Every row gives one point. Two turns around zero, p and q, are shown by what they do to some points. Write where each new point lands after one turn and then the other. Backwards means that the second turn is done in reverse. Each puzzle has new turns, and all numbers are rounded.

Turn p:
[-33 -17] => [-37   1]
[58  3] => [ 52 -25]
[  4 -24] => [ -8 -23]
[-24 -23] => [-32  -9]
[-4 61] => [26 56]
Turn q:
[ -5 -28] => [ 21 -19]
[-44  -3] => [-20 -39]
[49 31] => [-1 58]
Where do these land?
q, then p backwards: [ 15 -34] => [35 13]
q, then p backwards: [-20  42] => [-43 -18]
q, then p: [-59   4] => [-53 -26]
q, then p: [ 53 -16] => [54 13]
p, then q: [11  3] => [8 8]

Turn p:
[ 4 27  6 44] => [43 -5 14 26]
[-18  14  29 -50] => [-26  50 -26   0]
[-23 -33   3 -13] => [-41  -9  -2   7]
[-22  46 -33  39] => [ 52 -26 -31  29]
[ 59 -54  -6 -19] => [-26 -11  45 -63]
Turn q:
[-33 -40   2  12] => [ 12 -13 -15  48]
[-34 -22 -45 -11] => [-12 -50 -29  18]
[-5 44 31 -8] => [-35  36  20  -9]
[47 -5 37  4] => [ 35  29  35 -16]
[57  8 18 48] => [ 49  48  -6 -34]
[-32  15 -43 -46] => [-50 -51  -5  -6]
Where do these land?
p, then q: [41 30  5 -1] => [ -2   6  34 -37]
q, then p: [  6 -13  34 -45] => [-11  31  37  31]
q, then p: [-64  13 -58  39] => [ -2 -84 -45   0]
q, then p: [ 9 29 11 48] => [ 37   9 -41 -16]
p, then q: [ 26  -4  25 -15] => [-28  16  22  -5]
q, then p: [-18 -56 -17 -25] => [-17 -34  54   2]

Turn p:
[ -5  45 -48 -15   8  -7] => [-29  -9 -51 -10  32  -6]
[-13 -75  27  42   2   9] => [ 43 -10  32  19 -69  14]
[ 14 -10 -47 -54  -6  12] => [  1 -24 -18 -66  19  -1]
[  7  -3  48  18  29 -25] => [-15   2  39  39 -15 -26]
[ 2 -7 31 49 14 -8] => [ 12   2  17  53 -20  -7]
[ 30  45 -18 -14 -25   0] => [  4  17 -21 -10  55 -12]
[-17 -15  37  15  13  31] => [  1  -6  34  23 -16  35]
[-18  19 -30 -43 -34 -13] => [-19  28 -32 -49  14   2]
Turn q:
[30 33 -6 11 10 17] => [-11  29   7  23   5  31]
[  3 -16   4  26 -19 -65] => [  5 -22  -2  24  44 -50]
[ 11 -32  17 -58 -31  19] => [  8  37  -6 -48 -33 -36]
[-65  45  29 -16  37  -1] => [-42 -50  41 -38   2  35]
[ 25  24 -14   0 -48 -19] => [-29  33 -28  12  28 -21]
[ -4  10 -19  -2 -50   5] => [-28  13 -43  -1   0 -14]
[ 18 -51 -29  -5   3  -5] => [ 55   7 -24  -2   0 -15]
[-17 -22  19  31  23  17] => [ 15 -32  17  21 -30   5]
[-1  8 -1 12 76 31] => [ 29 -14  38   8 -14  64]
Where do these land?
q, then p: [ -9  15  38 -25 -12 -40] => [-49  11  24  -3 -27 -16]
p, then q: [ 19 -21 -50   9 -33  16] => [ 36  53 -17  -6  16  10]
q, then p backwards: [ 18   9 -12  63   8  27] => [-25  14  14  61  16  18]
p, then q: [ 19 -32 -23   2 -34  58] => [ 33  66   9  -2 -26  12]
p, then q: [-37  52   8  17  39   0] => [ -7 -63 -24  20 -19  25]
p, then q: [-31 -19  23 -23  19 -32] => [-41 -21  -9 -23  -5 -32]
q, then p backwards: [ 22  -4  15 -44  13 -29] => [ 33  -3  20 -34 -31  -6]
